Each row is a point. Examples show where two turns around zero, p and q, send a point. Write where each new point lands after one turn and then the other. Backwards means that the second turn is done in reverse. Each puzzle has new turns, and all numbers are rounded.
(in the rows, 128 means zero)

Turn p:
[139  81] -> [175 138]
[150 125] -> [132 150]
[ 95 179] -> [76 97]
Turn q:
[170 109] -> [105  88]
[ 82 170] -> [174 169]
[132 105] -> [105 126]
Where do these land?
q, then p: [140 160] -> [144 158]
p, then q: [136  89] -> [131  88]
q, then p backwards: [ 66 146] -> [189 106]
q, then p: [169 117] -> [167 112]

Turn p:
[128 143 147 177] -> [103 174 118 140]
[ 97 192 165 120] -> [179 188 132 111]
[ 90 168 123 112] -> [181 146 116 133]
[126  51 103  91] -> [111  46 109 106]
[182  97 133 133] -> [ 79 108 161 123]
[145 116  97 135] -> [114 106 133 155]
Turn q:
[100 154 165 185] -> [146 177  75 104]
[137 130 123 159] -> [140 124  99 135]
[149  74 117  70] -> [116 109 194 173]
[ 90 159  77 113] -> [ 70 102 116  96]
[165 123 159 114] -> [170 129 156 132]
Where do these land?
q, then p: [163 114 131 108] -> [ 92 137 137 109]
q, then p: [122 132 138  69] -> [136 149 128  72]
q, then p: [ 86 109 140 167] -> [160 148 121 176]
q, then p: [159 103  68 117] -> [ 77 114  79 120]
q, then p: [110 181 163 180] -> [175  92 176 165]

Turn p:
[159 160 113 105  73 141  69 115] -> [ 51 153 117 109 166 118 158 140]
[163 176  98 155 135 138 184 114] -> [132 146 165 190 156 162 130  95]
[142  89 125 158 128 175 147 180] -> [175  95  84 125 158 158 149 109]
[144 135 154  89  77  98 172 168] -> [153 114 149 151 169  62 163 150]
[ 46 143 154 118 102 114  88 118] -> [ 92 106 119 100 122  91  62 173]
[107  86 168 158 181 137 124  83] -> [156 147  88 133  57 151  94 136]
[121 153 111  91 161 142 157 169] -> [166 134 163 105 161 116 114  89]
[145 149 117 136  87  99  77 171] -> [ 70  85 123 115 148  98 160 113]
[152 156 149 166 177 107  96 126] -> [101 132 112 146  82 122 120  68]
[ 88  78  95 138 176 156 167  93] -> [186 135 142 113  98 198  95 149]
[142  81 124  94 112 101 127  72] -> [128 160 144 119  90 131 165 187]
Turn q:
[158  97  62 173  97  91 153 125] -> [ 51 128  94 117 114 121  92  78]
[203 103 136 150 119 102 113 143] -> [ 84 169 158 144  93 160 119  98]
[114 169 151 132 139 111 133 100] -> [130 147 133 140 147  92 135 165]
[104  81 171 140 150 157 123 119] -> [140  82 168 159 156 150 141 125]
[128  81 112  94 168  65  88 146] -> [140 176 122 128 177 159 151  59]
[124 125 134  75 134 134 143 113] -> [136 125 121 102 139 140 173 144]
[109 131 142  84 180 177  81 103] -> [185 125 149 110 178 175 131 169]
[118 144 164 113 154 158  86 122] -> [176 135 164 133 145 145 126 159]
[ 98 202 103 151 100 163 203 162] -> [139  89  54 140  68  74 113 176]
[124 148 105 169  40 120 156 147] -> [ 99 105 116 110  63  64  99 107]
Where do these land?
p, then q: [144 140  89 153 108  66 118 159] -> [107  72 152 155 152 112 168 105]
q, then p backwards: [ 99 142 178 127  78 141 141 120] -> [122 111 135 102 119  60 140 151]
q, then p backwards: [111 162 113 116 112 124 139 113] -> [116 113 155 101 114 129 110 136]
q, then p backwards: [154 136 168  92 138 149  61  84] -> [114 119  64  66 127 136 165  98]
p, then q: [119 150 168 102 110  93 137 165] -> [103 170 131 151 152 110 147  88]
q, then p: [ 94 135 104 207 164 149 159 142] -> [ 96  70 104 101  84 183 141 116]
p, then q: [147  75 143 138 184 149 108  63] -> [134 117 113  63  60 107  98 161]
p, then q: [ 98 106  83 136 137 110 136 168] -> [121 106 164 122 129 172 167 114]
p, then q: [217 101  92  55 145 135 194 134] -> [ 79 152 111 178  80 130 182 223]
p, then q: [ 96 132 143 153 104 165  86 132] -> [160 122  99 101 160 148 102  99]

Turn p:
[166 119 138  57 134 130  58 166 124] -> [ 94 210 113 126 112 120 178 105 169]
[140 131  84  95 148 164 160 112 108] -> [147 136 174 117  75 121 102 117 142]
[140  78 140 213 137 208  97 131 122] -> [ 48 116 172  93 133 147 132 202  84]
[175 181 150 140 117 127 156  69 138] -> [177 144 113 135 119 199  93 135  99]
[ 73 109 136 153 126 119  98 100 153] -> [108 110 132 160 184 116 111 159 142]
[ 89 147 109 161 125 116 128 165 192] -> [ 94  63 126 161 156 146 140  94 137]
[138  64 177  89 105  71 127  95 118] -> [164 163  71  83 170 101 121 159 171]
[135 113 124 128 165 114 135 111 105] -> [146 147 152 105 144 110 115 121 116]
[121 171 127 125 136 152 193 141  94] -> [181  97 152 133  78 127 143 121  97]
[102 167  95 118  86  79 127 189 126] -> [119  95  73 168 108  93 147  68 124]
Turn q:
[132  91 130 125 173 111 122 107  68] -> [153 104 157  91 114 113  73 156 115]
[106 119 126 129 122 156 144 190  46] -> [128  39 146 162 124 149 120 171 106]
[166 124 119 148 172 184 174 114 131] -> [178 157 138 153  64 151 127 137 105]
[149 149 124 172 114  83 117  80 169] -> [116 184 120 100 142 154 106  77 162]
[123 127 118 120 132 130  99 178 151] -> [107 131 113 159 143 111 139 163 153]
[100 103 148 201 119 182 119 112 149] -> [ 74 150  90 136  76 167 109 127  91]
[156  84  83  58 123  64 117 152 162] -> [122 162 197 129 183  61 148 150 163]
[130 197 202 118  66 125 153  85 138] -> [140 103  82 121 138 131 157  15 116]
[ 86 104 120 124 158 124 131 191 150] -> [114 137 115 168 164 116 124 190 106]
[163 135 122 134 144 134 101  93 156] -> [136 168 119 108  97 118 126 117 161]
[ 98 176 116  78  86 116 132 107  88] -> [142  72 131  83 163 135 179 106 130]
Where do these land?
p, then q: [108 129 148  85  86 152 172 104  73] -> [102 124 173 184 147 127 134  98 187]
q, then p: [105 141  97 145 135  93  89  90 178] -> [150 131 163 184 110 143 140  82 160]
p, then q: [144  95  80 150 102 154  77 172 168] -> [ 83 132  94  91 166 139 159 156  67]
p, then q: [162 115 168 129  75 170 170  86 114] -> [102  94 153 188 113 112 180 150 167]
q, then p: [115 102 180 130 135  97 145 101  66] -> [114 204 119 113 148  86 121 155 140]
p, then q: [184 126 154  77  90 140 129 175 108] -> [137 129 163 136 152 160 210  98 126]
q, then p: [174  75 101 102 142 145 126 135 122] -> [140 116  64 129 148 143 170 135 115]
q, then p: [135  97 148 100 136 167 109 145 156] -> [136  94  82 135 136 103 118 105 105]
p, then q: [125 189  80 160 163 121  97 141 169] -> [115 124  90  75  80 159  90 119  84]
q, then p: [ 72 173 119 166 171  65 166 141 149] -> [ 99 174 219 130 104 143 141  90  97]
p, then q: [ 84 166 134 165 172 105 127 118 103] -> [157 107 134 121 109 135  49 124 130]
